Each row of a before or after table is a point. The points were changed in one or more steps. Then noise was added and the rows were shuffled. The steps act on columns, c1 being the first. Write out the steps. A step turns or swaps two columns, mirrors them in a line or flattens them onto one, adds a multiple of one to another, or multiplies or shifts one. Angles are multiples of 10 degrees, from the lower column toward the higher: turns from -170 to 170, lines from 10 to 170 but not 90. Use the fewest steps. Two steps may share a column if one is a turn and the other turns, adds or multiplies; they go together, in the order done. Otherwise the lowest column goes first.

Before (10 x 3)
array([[ -5,   7, -37],
       [ 21, -65,  -4],
       [-29,  -9, -22],
       [-55,  57,  31],
       [-41,   1, -15],
       [-30, -52, -27],
       [  9,  -3, -31],
       [-32,  23,  57],
       [ 36, -63, -81],
       [ -4, -92, -16]])
After (10 x 3)
array([[-35, -62, -82],
       [ 27,  -9, -24],
       [ -9,  -3, -31],
       [  5, -91, -15],
       [ 42,   3, -15],
       [ 31, -51, -26],
       [ 54,  56,  32],
       [  7,   8, -38],
       [-22, -64,  -5],
       [ 32,  25,  58]])
Steps: multiply c1 by -1

Before (11 x 8)
array([[-58, -69,  47, -16,  24,   9, -24, -26],
       [ 24,  41, -31, -46, -17,  40,  -2, -15],
       [ 34,  31,  -3,  -2, -54, -63,  55,  24],
       [-26,  55,   9,  57, -58,  -9, -28,  20],
       [ 43, -57, -11, -22, -29, -64,  -6, -61],
       [  7,   1,  31, -30, -30, -53,  33,   2],
       [-59,   3,  15,  26,  56,  42, -33, -28],
       [-56,  52, -68, -56,  -3, -39, -24,  42],
       [  6,  13,  17,  36, -11, -45, -40, -73],
       [-30, -70, -76,  58,   2,  -2,  29, -41],
       [ 45,   8, -17,  11,  25,  29, -48, -14]])
After (11 x 8)
array([[-29,  11,  18,  40,  -2,  88, -40,   5],
       [-45, -71,  31, -17,  44,  16, -25, -20],
       [ 35,  34,  23,  -3, -46,  12,  57,  68],
       [ 69,  43, -19, -45, -28, -10,  -1, -43],
       [ 67, -57,  10, -21, -32,  87,  -4,  26],
       [ 35,   2,  43, -31, -10,  22,  30,  48],
       [ 37,   7, -27,  11,  14,   0, -48, -31],
       [  0,  51, -57, -55, -39, -18, -25,  54],
       [-84,   6, -17,  26,  55,   3, -34, -50],
       [-91, -67, -68,  57, -36,  35,  30, -19],
       [-81,  57,  36,  58, -43, -15, -29,  18]])
Steps: add -1 times c4 to c1; turn c3 and c5 by 30 degrees; mirror c6 and c8 in the line at 120 degrees

Before (14 x 12)
array([[-32, -28,  71, -14, -52,  38,   1,   9,   0, -21, -57,   3],
       [-11, -43,   5,  24, -15, -45,  20, -46, -23,  40, -26,  53],
       [-73, -17, -22,  -2,  11,  57,  15,   1, -67, -12,  49,  24],
       [ -2,  47, -18,  12, -51,  54,  -5,  37,  -7,  60,  46, -21],
       [-38,  -5, -24,  39, -28,  14, -41,  44, -40,   5, -58,  47],
       [ -4, -28,  69,  -7,  26,   0, -15,  34, -59,   1,  20,  32],
       [-91,  19,  -4,  50,  15, -26, -30,  15,   1,  12,  32,  17],
       [-17, -25, -27,  53,  16,  -3,  21,  18,  23,   8,  47, -40],
       [-40,  38, -22,   1, -77,  33,  51, -26,  25,  58, -15,  -7],
       [-16,   4,  -3, -49, -30,  26,  36,  12,  36, -22,  44, -26],
       [ 15, -18,  57,   3, -31,  20, -28, -33,   4, -34,  -5,  29],
       [-83, -27, -18,  45, -75, -43,   2,  35, -71, -30,  36,  17],
       [-13,  16,  22, -15, -39,  -8, -38, -45,   7,  66, -38, -20],
       [-38,  45, -12,  56,  30,  18, -14,  23, -35, -15, -51,   2]])
After (14 x 12)
array([[-13,  20, -26,   8, -16,  10,  36, -14, -32,  58,  44,  10],
       [-14,  -9, -17,  11, -42,  61, -57, -11, -17, -16, -40,  67],
       [-95, -13,  10,   3,   8, -46, -14,  26, -12, -50,  34, -14],
       [-27,  19,   6, -13, -89,  24,   4,   5,  17,  18, -55, -13],
       [ -9,  21,  -8, -42, -14,  23,  -9, -47,  47, -50, -29,  14],
       [-38, -57,  18,  14,  26, -17,  10,  27,  -6, -35, -52, -38],
       [-13,  36,  -1,  56,  32, -34,  24,  -3,  -6, -32,  46, -11],
       [-41, -23, -34, -33,   2, -51,  -4,  59,  29, -48, -54, -20],
       [ 15,  16,  15, -26, -61,  70, -45,  -6,   7,   6,  -7, -35],
       [-74, -29,  -4, -21,  22,  55,  10, -10,  63,   0,  52, -13],
       [  0, -38, -53,  25, -22,   4,  25,  29, -27, -32,  45,  49],
       [ -3, -18,  64, -34, -36, -51,  12,  36,  71,  -4,  21,  -2],
       [-84, -23, -68,  -1, -34, -92,  25,  21,  70, -28,  36, -48],
       [-39, -17, -77,   4, -29,  71,  24, -53, -45, -25, -15,  50]])
Steps: turn c2 and c9 by -140 degrees; turn c3 and c5 by -50 degrees; turn c4 and c12 by 70 degrees; turn c10 and c12 by 120 degrees; add -1.5 times c8 to c6; turn c7 and c8 by -40 degrees

Before (11 x 20)
array([[-13,   6,  -1,  27,  -9,  31,  20, -19, -16, -18,  24,  -7,   4,
         16,   6,   6,  -2,   4, -17,   9],
       [ 37,  29,  24,  -8,  18,  -5,  46,   2,  11,   0,  -8,  -5, -19,
         -5,  -8, -10,   9,  -8,   1, -15],
       [ 18,  18,  20,  -3, -10,  -7,  25,  -8,  20,   8,  -4, -15, -28,
          3, -38,  -3, -10, -22,  30, -22],
       [ 20, -19,  12,  -7, -32,  -3,   2, -10, -20,   1,  16,  -7,  -5,
         16,  -4, -10, -12,  15,   2, -16],
       [  5, -18,  20,  13, -19,  14,  -3, -28,   3, -35,  27,  -5,  26,
         27,  20,   8,  -2,  -2,  -3,  19],
       [ -7,  10, -21,  -1,   4,   3,  12, -32, -10, -28,  11,   8,  21,
         49,   2,   9,   9,   1, -10,   4],
       [ 10,  -6,  -7,  21, -17,  10,   2,  -6,   9, -16,  10,  17,   0,
         27,  10,   7, -18,  19,   0,  20],
       [  2,   4,   3,   5,   8,  17,   6, -46, -23, -19,  15,   5,  -6,
         28,  20,  28,  -1,   8,   0,  27],
       [ -4,   4,  30,  20,  -9,  -9,  29,   1,  -2, -20, -28,  12, -37,
          4,  -3,  26,  25, -22, -20,   1],
       [ -2,  33,  33,   4,  -9, -11,  38,  10,   1,   2, -23,   6, -45,
         -3, -13, -12,  47, -26,   7,  24],
       [  6,  17,  27, -22,  28,  -8,  33,  33,  11,   4,   0,  -8, -41,
          3, -31,   3,  19, -21,  18, -12]])
After (11 x 20)
array([[ 11,  -5,  -8, -11, -49,   7,   1,   3,   8,  15,   7,  52,  15,
         26,   9, -18,  17,  14,   1,  17],
       [ -8,  10, -20, -33,  11,   2,  11,  33, -11,  24,  10,  25, -16,
         47,  -2, -31,  -3,  12, -11,   1],
       [  0,   6,   3, -24,  24,  14,   6,  42, -22,   1,  13,  15,  10,
         28,  20, -36,   7,   2,  -4,  26],
       [ 16,  15,  18, -35, -31, -10,  24,   8,  22,  -9,  -6, -50,   6,
          2, -37,  10,  11, -33,  29, -20],
       [ -1,  34,  32, -27, -31, -10,  37,  -1,   3,   6, -24,  19,  17,
         -5, -11,  12, -48, -49,   9,  25],
       [-14,   6,   2,  -6, -26,  32,  20,  18, -18,  15,  24, -21,   0,
         14,   6, -18,   6,   7, -13,  11],
       [ -1,   4,  29,  -9, -26, -12,  30,   3,  -1,   1, -28,  40,  13,
          1,   0, -35, -23, -41, -20,   1],
       [  6, -17,  22, -16, -54,  14,  -2,  27,   3,  29,  27, -14, -21,
         29,  21, -36,   6,  16,  -1,  19],
       [ 35,  30,  23, -37,  53,  -3,  45,   0,   9,   4,  -6, -17,   9,
         -4,  -6,   4,  -9, -19,   3, -13],
       [  7,  16,  26, -52,  84,  -6,  34, -29,  12,  -7,   1, -26,  17,
          5, -31,   2, -24, -42,  22, -12],
       [ 20, -18,  11, -37, -97,  -4,   4,   8, -20,   4,  18, -23,  14,
         14,  -1,   9,  14,   7,   5, -16]])
Steps: shift c4 by -30; multiply c5 by 3; turn c8 and c17 by -170 degrees; multiply c10 by 1.3; turn c10 and c16 by 140 degrees; multiply c12 by 3; mirror c13 and c18 in the line at 70 degrees
